Every row gives one point. The points of each table are mixes of a few directions, plus a little noise. Count the directions of each table, and those that both share. Where both have some left over, give the other angles between the two spaces (their principal angles), to ten degrees, smallest first.
In the rows, 128 means zero.

First:
[[106 133 134]
 [ 75 139 143]
 [119 129 131]
 [212 111 105]]
Second, 4 rows:
[[138 127 125]
 [ 43 145 151]
 [156 123 120]
 [174 119 116]]
Directions: first 1, second 1, shared 1

First:
[[116 143 123 116 175 139 111 143]
 [ 65 108 141 159  93 107 135  71]
 [211  98 112 134  51 120 145 152]
 [114 139 120 118 175 137 107 143]
 [155 159 148 105 144 141 150 143]
 [142 115 111 130 126 127 115 142]
 [ 92 133 142 134 133 123 133 103]]
Second:
[[155 126 117 143 124 116 115 137]
 [134 103 124 125  86 130 143 125]
 [ 78 129 149  99 132 150 154 111]
 [133 125 126 130 123 126 127 129]
 [164 126 113 148 123 113 110 140]
 [128  93 126 119  69 135 154 121]
 [165 123 113 148 118 113 112 139]
 [ 68 198 156 112 249 140 109 121]]
Directions: first 3, second 2, shared 1; angles 50

First:
[[101 137  91 104 148 109 103 158 165 144 125 150]
 [104 117 160 150 101 113 130 112 125  88 146 129]
 [185 155 111 109 125 113 139 116 133 125 112 111]
 [109 167  84 115 166 110 102 139 177 179 107 173]
 [114 100 153 109 146 160 127 131 103 165 153 111]
 [191 149 113 119 138 143 146 115 114 153 104 111]
 [133  93 185  86  97 109 135 112 105  88 187  72]
 [ 89 150 109 204 148 158 124 124 136 162  83 194]
 [203 155 145  85  97  77 145  88 133  88 143  81]
 [111  99 180 152 113 153 141 106  91 120 152 114]
 [ 68  86  76 176 129 163 115 207 126  96  96 162]]
Second, 11 rows:
[[106 121 118 115 159 159 108 148 131 178 123 125]
 [136 173 179 163 115 119 130  49 133 148 123 126]
 [144 150 125 170 105 154 119 120 128 112  79  85]
 [123 123 147 107 139 100 145 110 124 138 170 172]
 [ 76 104 120  60 184 130 103 160 145 202 174 155]
 [126 154 151 125 107  97 112  97 153 109 133 103]
 [160  43  53 134 154 177 194 226  55  99 125 199]
 [141 102 118 103 114  85 156 145 122  74 164 159]
 [136 148 140 138 105 113 121 107 140 102 117 103]
 [134 147 128 136  99 117 107 124 149  94 106  80]
 [127 144 129 153 128 159 112 121 130 151  93 101]]
Directions: first 5, second 4, shared 3; angles 80

First (9 x 20):
[[ 67 129 158 144 168 144 107 112  45 102 166 147  91 102  84 174 108 120
  137 123]
 [183 106 102 124  80 111 155 156 201 110 101 113 160 152 174  97 168 124
  147 118]
 [181 130  89  86 135 102 110 153 152 163 141 110 139 156 150 100 143 170
  114 179]
 [ 60 185 186 162 149 156 116 104  77  85 136 159  58 129  84 215  95 106
  142 101]
 [170 131  91 139  88 140 149 134 168 191 120 111 155 120 120  86 132 119
  131 124]
 [ 95 122 134 134 158 149 100 124  24  90 185 143  87 121  80 176 121 134
  150 125]
 [124 134 139 131 138  96 136 142 188 148 120 123 131 118 146 118 139 125
  130 153]
 [153 130 114  95 123 143 116 110 110 133 103 124 146 155 148 109 111 151
   89 125]
 [119  85 139 138 114 114 161 117 187 132  78 120 184  97 167  78 134 102
  112 105]]
Second:
[[136 150 126  96 172  90 138 166 137 154 124 132 126 130  58 167  94 117
  188 104]
 [145 141 148 100 111 164 132 116 104 137  99 130 154 107  94 106 171 123
  142 165]
 [126 119 118 147 151 101 136 151 150 124 154 125  92 149 151 147  85 136
  112  99]
 [170 137 172 126 118 188 184 146 106 135 130 111  66 146 167  78 148 141
   57 198]
 [114 150 118 121 157  82 143 155 138 147 141 121 109 148 115 157  87 111
  161 116]
 [150 116 136 141 145 134 144 152 139 123 145 126  88 141 144 127 105 147
   94 116]
 [141 126 135 143 149 121 159 159 139 130 154 118  70 156 159 129  93 138
   92 127]
 [ 62 114  91 149  54 133  55  33 111  99 105 138 231  93 168 110 194 106
  147 133]
 [111 102 107 128  96 140  60  75 127 104 100 151 217  82  96 131 172 133
  161  93]]
Directions: first 6, second 4, shared 0; angles 50, 70, 70, 80

First:
[[118 152  98 153 140  98  85 157 108 149 125 155 159  87 215 135 106  92
  118  99 129  99 184 125 134 125  79 126 121 176 167 105]
 [102 144 163  92 110 151 154 117 121  99 141 115  97 102 142  67 160 184
  146 121 141 116 122 129 126 140  95 105 148 135 116 169]
 [162 111 113 142  91 142 167 122 112 134 103 133 125 110  83 126 108 147
  114 144 130 127  86  95 112 116 152 115 125 132 142 140]
 [125 131 120 115 136  98  98 129 140 128 130 151 131 123 138 161  88  78
  124  97 113 129 133 145 141 129 105 129 135 108 110 107]
 [105 131 134 153 141 139 113 139 127 150 118  87 141 152 173 104 172 129
  135 170 133 123 169 123 125 129 139 152 131 169 163 114]
 [111 127 127 142 113 136 121 135 125 149 105  93 127 135 168 107 152 126
  136 165 134 117 155 117 122 127 130 140 141 166 163 114]
 [123 141 157 177 249 151 116 135 132 115 190 114 200 187  86 114 180 151
  113 135 113 176 141 150 143 120 175 167  75 116 107 154]
 [116 126 138 109  89 131 138 122 124 129 105 111 104 109 141 103 120 129
  135 136 127 118 117 117 125 131 107 117 160 142 134 131]
 [165 103 106 104  98 102 135 114 145 122 112 165 109 126  62 194  56  84
  117 102 112 140  76 131 130 122 143 116 134  69  91 110]
 [154 114 125  94 117 132 153 110 147  99 148 155  88 149  69 169 139 161
  142 110 147 133 100 148 124 140 154 111 108  68  86 139]]
Second, 9 rows:
[[106 110  88 128 130 110 100  91 146  85 130 150  87 100  94  94 101 134
   94 109 160 103 160 113 154 175  98 170 137 134 112 129]
 [110 113  96 127 129 114 106  99 141  94 129 144  94 106 100 101 107 133
  101 112 154 109 153 117 148 166 105 162 135 132 116 129]
 [162 155 192 129 128 155 169 184 101 192 124  97 193 170 181 181 169 119
  179 156  79 165  81 149  89  56 173  65 113 119 152 128]
 [134 132 138 128 127 133 135 137 123 139 128 122 138 136 137 137 136 126
  136 133 119 135 120 132 121 117 134 118 125 128 132 128]
 [117 119 111 128 129 120 115 110 135 109 129 138 109 115 112 113 116 130
  113 120 144 117 141 123 139 149 114 146 132 131 120 129]
 [167 159 197 130 127 158 174 190  99 199 124  94 200 175 187 188 172 118
  185 159  72 168  76 151  85  48 178  58 113 119 154 126]
 [134 133 139 128 128 132 136 138 124 139 127 122 140 137 137 137 135 126
  137 133 120 135 121 132 120 115 136 118 125 127 132 128]
 [116 118 105 127 128 117 112 108 137 104 128 140 105 112 109 109 112 132
  110 116 147 114 145 120 143 155 111 151 134 131 118 129]
 [107 110  90 128 129 111 103  95 144  89 130 148  89 101  94  96 103 133
   97 111 159 105 156 115 152 172 102 167 137 133 113 129]]
Directions: first 6, second 1, shared 0; angles 70

First, 10 rows:
[[108 101 138 137 144 110 114 144 111 123  96 117 101  95 117 109 109 160
  146 164  94 111 108 137  81 119 110 129 127 149 109 140]
 [155 153 118 128  99 135 130 110 153 135 161 135 142 149 128 137 144 104
   97 101 158 136 151 122 161 136 145 100 134 112 140 110]
 [156 205 110 176  84 158 151 133 117 104 157 148 132 149 135 155 126 193
  143 148 207 154 162 122 163 146 130 105 126 139 154 120]
 [117 102 133  84 158 132 135 115 138 143 131 127 157 148 142 134 144  58
  121  85 108 131 119 123 151 125 138 168 123 104 130 131]
 [135 142 125 153 111 126 124 136 122 119 126 128 111 115 119 124 118 168
  132 153 139 125 133 131 114 129 122 105 131 142 127 127]
 [ 94  75 143  81 183 121 128 129 121 141 101 118 143 126 138 121 131  72
  142 107  75 120  97 129 118 118 123 187 119 117 116 145]
 [ 90  54 148  79 187 107 115 130 123 146  91 111 130 111 130 109 126  72
  136 113  53 109  90 133  96 112 121 177 124 120 105 145]
 [180 161 115 182  48 107  96 119 161 128 155 125  84 104  92 108 125 183
   72 159 157 113 161 133 107 132 136   7 150 139 121  99]
 [110 135 128 105 159 152 156 129 113 126 128 138 163 158 154 152 135 100
  158 103 140 148 123 121 162 133 129 193 115 117 143 139]
 [137 153 123 154 108 132 130 134 122 117 132 132 118 125 124 131 121 168
  134 149 152 131 138 129 126 133 124 109 130 140 132 125]]
Second, 11 rows:
[[117 144 137 138 158 142 119 145 109 138 114 132 110 103 114 135 100 161
  185 157 115 148 113 137 113 129 101 124 119 152 138 148]
 [130 144 130 103 156 143 116 123 139 163 140 131 140 126 114 136 119  85
  147 111 118 154 119 133 144 135 126 120 121 117 133 134]
 [129 165 110 107 122 136 132 132 124 144 147 125 168 150 131 125 125  90
  119 126 166 147 123 123 150 151 152 142 116  92  91 122]
 [121 156 110 126 115 129 142 143 107 119 131 123 156 145 141 121 124 132
  124 145 170 133 125 122 134 146 146 156 117 107  90 124]
 [112 142 130 156 137 133 132 153  94 111 104 128 110 108 126 129 105 194
  173 175 133 131 118 133 102 129 107 139 121 155 125 142]
 [164 167 120 133 101 127  91 117 164 169 161 126 116 111  87 118 116 109
  106 131 138 146 137 136 131 142 136  37 135 116 117 114]
 [128 136 136  99 167 146 114 119 143 167 138 132 136 124 112 140 119  77
  156 104 104 156 117 133 146 130 120 122 121 122 144 139]
 [115  30 142 129 112  99 165 106 130  65 102 128 122 156 181 130 184 134
   73  83  96  65 146 112 125  91 135 190 150 139 162 116]
 [147 177 108 150  89 123 115 139 127 134 145 122 127 122 111 113 113 153
  111 164 171 136 134 129 120 148 141  84 126 117  91 116]
 [118 137 113 123 112 124 151 136 109 108 128 125 160 155 151 123 137 124
  111 132 164 123 128 118 139 140 150 171 121 104  96 122]
 [129  10 171 143 139 103 130  93 158  93  97 135  63 109 142 139 170 151
  105  80  31  70 147 130 105  67  95 120 163 184 219 127]]
Directions: first 3, second 4, shared 2; angles 60

First (8 x 32):
[[180 107 122 101 106 103 139 112  89 128 149  82 169 103 109  65  87 108
  145 148 124 110  99 173  83 130  81 155 193 120 124  98]
 [159 126  85 169  82  50 121 115 101 163 137 183 127 113 158 145 107 101
  112 123 126 184 123 115 113 127 124 145 105 129 163 116]
 [ 98 159 129 119 142  97  81 143 160 112 101 171 101 146 140 164 128 154
  123 149 138 113 156  92 183 132 146 122 143  97 119 143]
 [ 95 191 131  89 160 215 149 146 106  71 161 103 144 145 140 121 208 140
  140 102 128 110 155 131 177 133 140 120  97 149 138 186]
 [167 128 141 148 137 197 131 162 110 108 153 149 174 149  91 152 106 202
  185 136 160 110 130 123 150 129 102 141 139 145 116 143]
 [103  45 167 184 140 126 128 122 208 185  74 137  78 134  99 170  90 141
  105 126 126 138 109 107  85 114 161  98  97 132 100  83]
 [ 80  92 149 155 114 133 145 135 137 168 141 100 150 127  80 104 123 133
   87 121 108 137  80 145  68 114 147 135  91 107 127 101]
 [141 172 101  60 145 104 129  89 116  87 107  98  81 109 203 105 175  48
  126 116 115 121 172 136 167 143 122 108 158 147 140 155]]
Second (10 x 32):
[[127  95 115 205 172 137  86 151 164 157 139 110  83 127 140 143 200 105
   67 114 150 145  98 139 154 187 136 126 108 166 102 145]
 [134 158 142  59  89 122 167 104  95 105 114 146 175 128 108 115  52 154
  192 143 104 114 153 116  96  70 118 123 145  89 153 105]
 [141 136 140 111 122 131 142 114 118 135 116 135 160 126 102 125  82 151
  169 140 112 129 130 122  96 100 117 109 129 104 140 104]
 [163  88 140 218 191 152  92 133 165 200 115 114 139 120  76 145 127 152
  136 137 122 162  79 133  83 156 110  70  94 127 117  90]
 [126 145 132  88 104 122 149 118 109 110 124 137 145 129 127 120  98 135
  153 133 119 118 144 122 122 101 126 134 139 113 140 124]
 [139 117 132 154 146 135 118 129 138 149 124 125 133 125 111 133 125 137
  133 132 125 138 114 129 113 135 122 109 118 126 125 115]
 [ 85 164 109  44  67 102 157 131  95  50 148 138  99 138 195 112 155  90
   97 113 143  93 178 126 192 115 152 198 163 142 133 180]
 [ 81 171 108  31  58  98 162 130  90  40 150 140  98 139 202 110 154  87
   97 112 144  88 185 125 198 111 155 207 167 143 134 186]
 [118 121 118 145 134 126 115 140 137 123 138 121 100 130 150 131 169 108
   92 118 142 128 126 133 155 153 138 144 127 150 117 149]
 [169  85 143 225 197 155  92 130 167 210 111 114 147 118  66 146 118 159
  144 139 118 166  73 132  72 153 107  60  90 122 118  81]]
Directions: first 6, second 2, shared 0; angles 40, 60
